Each row of a before or after table is a point. One or more steps were done to the points. Then noise was added and the rows were shuffled. The steps act on columns, c1 being the first. Write out the steps. A step turns or swaps two columns, mirrors them in a line or flattens them onto one, adds a multiple of one to another, or multiplies or shifts one. Angles are multiples of 10 degrees, from the lower column toward the higher: turns from -170 to 170, lines from 10 to 170 but not 90. Use the fewest steps. Two steps may share a column if one is a turn and the other turns, adds or multiplies; they go together, in the order done. Otherwise the lowest column goes first.

Before, 10 rows:
[[ 23  -5   3]
 [-27   6 -24]
 [  0   6  -7]
 [  6 -20 -18]
 [ 17   4 -17]
 [-23  -7  -8]
 [ -2   0  48]
 [ 22  -9 -13]
 [ 25  -1 -20]
 [-71   6   4]]
After:
[[-12   8 -35]
 [  2   3  98]
 [ 21 -15 -54]
 [-21  10 -38]
 [  1  -4 -15]
 [-13  17   4]
 [ 24  -9 -21]
 [ 51 -44   7]
 [  4  18 -32]
 [-16  19 -24]]
Steps: turn c1 and c2 by 150 degrees; multiply c3 by 2

Before, 13 rows:
[[ -9  25  25  27  33   9]
 [-13  47 -26  35  38 -69]
 [-12  40  41 -42  36 -51]
 [-18  10  24  12 -62  10]
 [  8  13   5  -5 -48 -32]
 [ 33   4 -20 -11  59 -16]
 [ -3  -7  14  53  18 -19]
 [-36  -9  -2   3  46   7]
 [ 19   7  -7  -2  -5  38]
 [  3 -53  25  15  12   2]
 [ 70  24  31 -12 -17  85]
 [  9 -53  42 -60  -7  49]
 [  1 -29 -64 -24  24  41]]
After:
[[ -3  10  -7 -18  -2  37]
 [-74  67  -6  14   0  28]
 [  0  -6  21  15   0  14]
 [ 29   0  46 -11   3 -19]
 [ -8  53  28  -1   0 -18]
 [ 49 -69   3  -1  -1 -45]
 [-48 -56   2  34   2 -32]
 [  6 -21  39   7  -6  19]
 [-54   5  16 -57   3  89]
 [ 23  43 -67  -9  -2  28]
 [-10 -21   1  -2  -2 -26]
 [ 16  13   2  27  -3   4]
 [ -8  -9 -24 -31  -1 -15]]
Steps: turn c3 and c4 by -40 degrees; turn c1 and c4 by -110 degrees; mirror c2 and c6 in the line at 80 degrees; multiply c5 by 0

Before (9 x 9):
[[ 67  49   7 -16   0   6 -23 -81 -15]
 [-49  32 -46  14  13 -19 -24   5 -11]
 [ 58  29  53  -3  43   6 -32 -18  -4]
 [ 43  29   5  -1  17 -34  29 -38 -21]
 [-55  20 -22  19 -58  -1   6  30   7]
 [ 60   4   4 -57  17  -1 -13 -33 -17]
 [-89  12 -17   6 -11  -7  15 -16  32]
 [-27  12 -60  26 -13   0  14   3  50]
 [-56  -1 -32  33  -4  38  19   4 -12]]
After (9 x 9):
[[-40  27  44  -1  42  -4  29 -19  -7]
 [ 32  11 -17  28 -14  17  -6   4  49]
 [ 24  13 -46  17 -57  12   4  28   6]
 [-14   2  42  -3  15  53   9 -43 -19]
 [-24   3  57 -58  16  -9  12 -36 -19]
 [ 37   6 -79   7  -9  21  -5 -12  33]
 [ 34  22 -46  35  -5 -10 -34  -1 -12]
 [ 35  11 -39  11  10  10  41   8 -10]
 [-26  39  60 -22   2   7  38 -79 -14]]
Steps: multiply c3 by 0.4; turn c1 and c3 by 110 degrees; turn c2 and c6 by -40 degrees; turn c6 and c7 by -140 degrees

Before:
[[-28  -1  20  16  20 -58   2  62  25  12  61 -72]
 [-21   8  -6  11  28  22  47  19 -36 -13  -1  17]
 [-24 -26   0   0 -13  -4  35  30  16  -8  10 -47]
 [  9   6  64 -30  36  -2   7   1   1 -16 -18 -18]
 [-27 -74  37  37  30 -57 -16  44  32   8  44 -40]
 [ 19   9  49 -21  -4   7 -15 -15 -15 -67  10  22]
 [-29  10 -22   0  19   8  37   8  27   6  32   4]
 [ -3   0  31 -15  20   5 -46  11   9 -37 -32  13]
 [-31  19 -25 -22  22  -8  29 -19 -35 -24  -7 -17]
 [  4  19   1   2 -13   2  14 -12 -27  14 -10  10]
 [-27 -14  32  -9   2 -54   0  82  16  -5  31 -37]
 [-52  18  23 -34  -9   7  23 -13 -21  -8   5  21]
 [ -2 -13 -25 -30  16 -18  43   5  -8   1   8  20]
 [-24  11  -9 -50   3  29  13  16 -40  10  37 -20]]
After, 14 rows:
[[-41  20  -8  22  -1  24   0   3 -18   9  -6   9]
 [-68  16 -32   9   6 -50   0  95 -28  12   6   0]
 [-19 -22  -2  12  20  -5   2  56 -11  -6 -18  -8]
 [-10  32  12 -31   6  16   0   1  17 -13 -20  26]
 [ 18  39  40  15   5 -56  -2  15  22 -17  -1 -10]
 [  7  -6   5 -19 -22   5   1 -17  15  17   1  -2]
 [ -6  26 -24 -12 -11   6  -2   0  41 -22 -33 -28]
 [-43  -6 -25  19  15 -59   2  82  -5  -6  -7  39]
 [-44   5  19   1  -9  27   1  24  64   9   0  -1]
 [ 27  16  25  18   8 -33   0  -2   2 -36 -21  10]
 [-27  -5  24   9 -16 -17  -2 -25  39  -5 -42   2]
 [ -1  -3  39   3 -14 -54   1 -29  29 -66  22   3]
 [ -8  13 -27  11  18   7   0  -8  27   1   0  15]
 [-50   1 -18   0  79 -64   2  59 -49  10   2   8]]
Steps: turn c1 and c11 by 60 degrees; turn c2 and c5 by -70 degrees; turn c3 and c6 by -50 degrees; add 0.3 times c10 to c6; turn c4 and c9 by -130 degrees; multiply c7 by 0; turn c8 and c12 by 50 degrees
